Every row gives one point. Each copy is the shape, with its points in the same order, stretched, turned, moved and blurred by noise. Some copies are also mirrored. Which?
In the rows, zero is written as 100.

Shape (7 x 3):
[[121, 160, 69],
[59, 97, 84],
[104, 81, 98],
[93, 58, 110],
[103, 82, 81],
[110, 88, 136],
[93, 118, 115]]
Copy 1 (7 x 3):
[[170, 146, 110],
[62, 133, 78],
[90, 77, 84],
[57, 60, 79],
[94, 86, 67],
[87, 60, 128],
[98, 108, 124]]
Copy 1 is: only turned
Copy 2 (7 x 3):
[[108, 151, 42],
[144, 84, 60],
[120, 107, 107],
[132, 86, 130],
[144, 110, 91],
[75, 87, 128],
[92, 99, 80]]
Copy 2 is: only turned
Copy 3 (7 x 3):
[[104, 195, 100],
[104, 94, 126],
[92, 97, 92],
[93, 61, 90],
[83, 113, 96],
[126, 73, 78],
[122, 103, 100]]
Copy 3 is: only turned
Copy 4 (7 x 3):
[[100, 130, 25],
[63, 109, 109],
[102, 77, 108],
[101, 62, 132],
[93, 73, 96],
[133, 91, 131],
[106, 119, 104]]
Copy 4 is: only turned

Shape (7 x 4):
[[102, 87, 102, 187],
[95, 105, 84, 84],
[94, 78, 100, 81],
[76, 99, 122, 78],
[90, 139, 107, 99],
[107, 98, 128, 101],
[71, 87, 130, 78]]
Copy 1 (7 x 4):
[[92, 183, 57, 141],
[101, 86, 129, 89],
[115, 78, 121, 104],
[98, 64, 110, 104],
[68, 91, 96, 85],
[104, 101, 88, 96],
[107, 61, 115, 112]]
Copy 1 is: mirrored
Copy 2 (7 x 4):
[[62, 5, 113, 108],
[118, 107, 97, 97],
[98, 120, 104, 102],
[88, 135, 67, 75],
[109, 101, 84, 56],
[78, 113, 97, 80],
[74, 142, 65, 89]]
Copy 2 is: mirrored
Copy 3 (7 x 4):
[[138, 115, 182, 135],
[87, 100, 84, 99],
[95, 69, 91, 106],
[57, 66, 109, 95],
[63, 118, 115, 82],
[96, 76, 125, 80],
[56, 50, 112, 101]]
Copy 3 is: only turned

Shape (11 x 8):
[[83, 84, 72, 69, 74, 110, 79, 130],
[106, 72, 100, 137, 68, 46, 91, 138],
[99, 116, 153, 100, 52, 96, 121, 77],
[118, 71, 74, 73, 109, 127, 101, 86],
[114, 117, 185, 70, 98, 114, 126, 74],
[100, 133, 91, 100, 76, 86, 67, 169],
[101, 37, 115, 64, 103, 97, 143, 110],
[151, 101, 111, 104, 54, 54, 110, 115],
[89, 106, 110, 54, 111, 125, 159, 91],
[58, 96, 86, 52, 132, 104, 100, 93],
[108, 129, 89, 128, 79, 109, 83, 147]]
Copy 1 (11 x 8):
[[93, 66, 98, 79, 118, 82, 73, 142],
[144, 78, 132, 99, 117, 118, 80, 51],
[46, 78, 169, 99, 89, 91, 86, 69],
[71, 104, 67, 93, 112, 61, 85, 138],
[21, 85, 145, 135, 59, 95, 109, 73],
[114, 73, 138, 110, 135, 141, 110, 109],
[72, 78, 72, 88, 67, 81, 78, 88],
[88, 81, 145, 108, 160, 120, 130, 43],
[22, 96, 91, 73, 66, 79, 114, 138],
[67, 82, 79, 77, 65, 44, 97, 164],
[108, 100, 133, 113, 123, 139, 91, 107]]
Copy 1 is: only turned
Copy 2 (11 x 8):
[[93, 66, 59, 109, 115, 114, 123, 115],
[87, 72, 101, 89, 68, 152, 140, 108],
[96, 152, 92, 77, 128, 124, 133, 109],
[82, 99, 97, 128, 138, 114, 85, 89],
[112, 190, 102, 116, 131, 97, 130, 92],
[111, 47, 68, 56, 69, 89, 124, 141],
[81, 138, 114, 177, 131, 110, 144, 70],
[103, 96, 125, 75, 103, 128, 138, 76],
[71, 137, 96, 131, 146, 75, 123, 98],
[75, 118, 47, 128, 109, 89, 101, 92],
[98, 49, 89, 53, 78, 100, 105, 159]]
Copy 2 is: mirrored
Copy 3 (11 x 8):
[[58, 139, 142, 112, 88, 107, 94, 106],
[149, 152, 166, 136, 142, 126, 79, 107],
[116, 127, 65, 56, 102, 102, 42, 115],
[48, 75, 75, 136, 106, 118, 105, 111],
[102, 55, 31, 36, 122, 108, 49, 152],
[125, 129, 190, 83, 64, 116, 74, 113],
[41, 104, 75, 110, 176, 147, 116, 126],
[136, 119, 118, 110, 113, 151, 56, 142],
[41, 90, 39, 58, 92, 126, 112, 109],
[72, 96, 90, 101, 87, 72, 135, 116],
[120, 116, 154, 88, 69, 119, 65, 85]]
Copy 3 is: mirrored
